Each row of a before or after table is a point. One or more steps were done to the points. Then noise was added and the rows were shuffled. The steps act on how far a point lies along the listed directions, d1 being the first. Write out the steps. A step turns or swaps two directions, mirrors them in a line or flattens them onto one, adds a multiple of one to another, or multiplies one. Angles are multiples of 10 degrees, from the lower direction toward the higher: turns from -170 to 170, lines from 10 to 170 but not 90. Use the fewest steps. Two steps may share a direction if one is a turn and the other turns, adds or multiplies; they go together, in the order done. Otherwise the lowest direction goes first.
(in the rows, 128 means zero)

Directions:
(1): [109  81]
(2): [175 109]
Before (11 x 2):
[[ 61 146]
 [115  99]
 [151 147]
 [151 108]
 [151 101]
 [145 195]
 [131 177]
 [ 83  58]
 [108  94]
 [118  82]
 [111 162]]
After:
[[ 80  79]
 [ 87 155]
 [156 137]
 [166  54]
 [147 104]
 [164 133]
 [ 88 129]
 [162  98]
 [147  95]
 [ 79 177]
 [122 158]]
Steps: turn d1 and d2 by 60 degrees

Directions:
(1): [113  71 164 147]
(2): [ 82 109 101  84]
(3): [ 76 159 136 165]
(4): [123 151 184  89]
Before (14 x 4):
[[151 126  96 152]
 [153 144 148 114]
 [143 103 155 124]
 [130 138 131 179]
 [111 218 106 126]
 [121 134 158 110]
 [139 118 164 131]
 [123 167 128 166]
 [ 99 229  89 113]
 [186 146 160  98]
 [109 154 120 162]
 [ 74 218 152 121]
 [ 88 205 144 114]
 [137 157 120 178]]
After:
[[132 100 155 102]
 [180 155 120 139]
 [154 166  54 117]
 [173 139 109 140]
 [157 145 216 161]
 [170 162 116 152]
 [167 194 128 134]
 [187 161  88 135]
 [139 147 192 153]
 [125  78 162  73]
 [115  84 158 115]
 [155 220 121 142]
 [113  98 191 129]
 [127  77 170 116]]
Steps: add 1.5 times d4 to d1; turn d2 and d3 by 80 degrees

Directions:
(1): [163 149 115 117  84 144  67 119  68]
(2): [172  80 130 172 155 115  73 151 157]
(3): [ 93  64 167 119 145 116 126 124  63]
(4): [115 171  90 159 186 104 129 163  83]
Before, 12 rows:
[[ 82 167 113 122 150 128 169 145 111]
 [148 102 134 124 118 144 110 127 137]
 [101 172 110 133 160 116 200 124 152]
 [ 97 126 133 107 117 123 163 110 152]
 [114 102 150 133 133 128 128 126 121]
 [103 108 135 135 160 120 147 135 140]
 [122 108 148 111 110 137 138 114 146]
 [107 175 111 114 143 133 187 136 162]
 [116 121 153 123 119 141 164 128 155]
 [128  97 149 134 125 141 132 117 151]
 [ 97 164 110 122 147 115 182 145 149]
 [130 117 150 115 122 138 126 114 148]]
After:
[[120 147 127 134 161 119 130 136 121]
 [118 142 117 137 157 118 131 145 114]
 [126 147 112 142 144 131 118 133  95]
 [194 163 107 100  39 154  24 121  40]
 [125 135 128 133 127 130 114 128 103]
 [193 174 104 105  60 160  36 123  44]
 [149 163 115 139 115 140  91 145  69]
 [169 140 126 102  55 168  49 114  73]
 [169 154 107 113  76 153  44 117  45]
 [143 155  96 129 112 123  79 128  75]
 [106 118 125 135 169 124 167 145 153]
 [218 175 101 109  27 162   7  93  11]]
Steps: turn d1 and d4 by -160 degrees; multiply d1 by 3; multiply d2 by 0; multiply d3 by 0.4

Directions:
(1): [100 117  54 148 124  63 160 175 138 114 112 183 138 121]
(2): [114 174 130 126 167 127 127 131 161 235 136 162 119 145]
(3): [120 180 135 184  84 109 199 109  97 137 172  98 106 129]
(4): [114 143  83 138 163 204 120 142  70 107 163 168  91 134]
(5): [ 77 124 134 153  39 165  81 142 171 133 149 153 131 132]
Before:
[[192 128  59 114 172  60 184 107  82  40  84 114 119 123]
 [124 101  72 158 104 112 174 152  75  75 131 126 152 117]
 [135 149 123 146 142  87 161 116  93 146 157  85 122 130]
 [ 83 149 129 146  91  66 119 145 180 149 114 172 149 152]
 [121 130 138 106 121 105 154 133 154 134 123 107 125 110]
 [113 157 119 154  80  96 138 106 159 162 151  98 118 127]
 [126 133  96 141  94 103 153 140 141 145 133 135 120 115]
 [195 121 219  69 176 116  86  56 160 201 119  68 142 148]
 [180 130 232  91 116 142  79  69 148 154  97  39 149 123]
 [144 113  61 155 100  18 225 155 116  72 114  97 140 112]]
After (10 x 14):
[[132 132  95 138  96  95 164 137 128 132 132 127 122 117]
 [ 79 113  58 186  10 120 157 165 126  59 166 135 118 118]
 [138 139 105 147 115  84 159 105 120 116 138  87 117 122]
 [ 97 126  71 171  94 147 151 156  94 123 152 156 142 127]
 [187 111 202  95 125 172  83  72  95  77 112  33 132 116]
 [ 89 148  84 165  18 186  77 123 154  85 148 171 104 140]
 [100 144 134 165  80 121 127 122 114 137 172  94 123 128]
 [123 126 115 132 134  42 155 139 133  85  97 148 151 145]
 [175  79 218  81 102 158  60  59 140 119 131  59 146 138]
 [113 120 134 112 104 122 146 138 139 102 128 105 119 109]]
Steps: mirror d1 and d5 in the line at 10 degrees; turn d2 and d4 by -60 degrees; multiply d4 by 0.7

Directions:
(1): [ 34 127 154 121 106  98 121 129 169 145  78  66  82 163 155  90 137 146
 147 138]
(2): [160 157 129 197  97 107 118 137  54 128  63 142  78 130 156 149  99 121
 182 123]
(3): [134 189 125 107 134 149 102 165 146 159 103 113 174  40 176 130 134 193
 149 129]
(4): [127 166  52  97  86  96 171 110 124  48 156 123 121 143 160 128 160 162
 148  92]
Before, 13 rows:
[[102 144 152 159 100 113 113 164 137 156  73  88  76 132 168 117 133 133
  165 131]
 [173  75 126 133 141 139 131 113 118 117 170 175 184 115  72 149 109  79
   95 132]
 [111 110 111  99 124 135 108 119 145 108 168 124 109 144 108 114 130 117
  117 124]
 [ 98 163 140 111  98 107  97 154 162 162  72 105 144  80 160 124 134 186
  142 120]
 [139 189 104 130  77  95 135 152  79  84  95 113  87 106 172 141 126 161
  198 121]
 [187 111 113 169 134 130 120 140  71 114 126 167 149 100 121 156  85 101
  140 112]
 [201 193  60  71 113 141 137 125 119  52 203 176 214  59 145 174 151 196
  144 105]
 [197 115 118 160 134 139 135 110  58 107 163 162 114 133  99 151 126 101
  115 129]
 [133 110 154 118 141 128 133 132 164 136 177 135 158 109  76 110 115  91
   78 114]
 [ 91  52 158 100 165 157  88 131 163 182 161 139 139 119  85 135 117 105
   91 170]
 [203 115  80 134 123 116 174  82 100  35 192 179 147 139 135 142 145 111
  131  87]
 [100  88 146 113 154 173 118 134 178 180 168 130 159 103 111 126 143 132
  103 146]
 [183 143 141 188 141 149 128 127  53 136 125 160 116 109 126 157 110 108
  137 114]]
After, 13 rows:
[[109 118 133 112 119 109 157 122 167 110 183 129 139 132  93  97 125 101
   89 102]
 [162 167 124 111 116 128  98 159 133 154 105 141 176  43 151 144 129 174
  128 118]
 [117  58 124 132 119 110 148  92 126 104 158 151 140 170  77 127 117  69
   98 126]
 [167 168 130 148  99 120 117 160  71 116  91 137 102  87 144 159 102 142
  183 137]
 [157  75 144 187 140 122 118 133  74 128 114 159 120 140  99 143  77  67
  129 129]
 [ 79  73 130  80 150 141 102 121 172 157 165 127 135 123 102 129 133 121
  107 159]
 [149  85 141 173 128 119 131  99  74 118 144 137  74 177  84 127 122  78
  112 141]
 [207 142  40  87  98 120 167  86  95   7 239 200 184 137 108 181 150 134
  130  94]
 [135 158 163 160 122 141  92 179 135 189  73 106 111  79 163 131 122 141
  162 139]
 [145  92  99 140 106  91 178  73 115  28 177 154 106 194 129 123 150  91
  133  93]
 [ 96 131  99  93 107 128 114 122 153  97 167 116 107 143 122 107 141 127
  123 120]
 [110  94 113 104 140 163 139 127 174 145 185 132 157 109 122 133 156 143
  110 130]
 [163 109 175 204 146 152 115 116  52 163 110 157  96 144 105 152 100  77
  121 126]]
Steps: turn d1 and d3 by 50 degrees; add -0.7 times d2 to d4
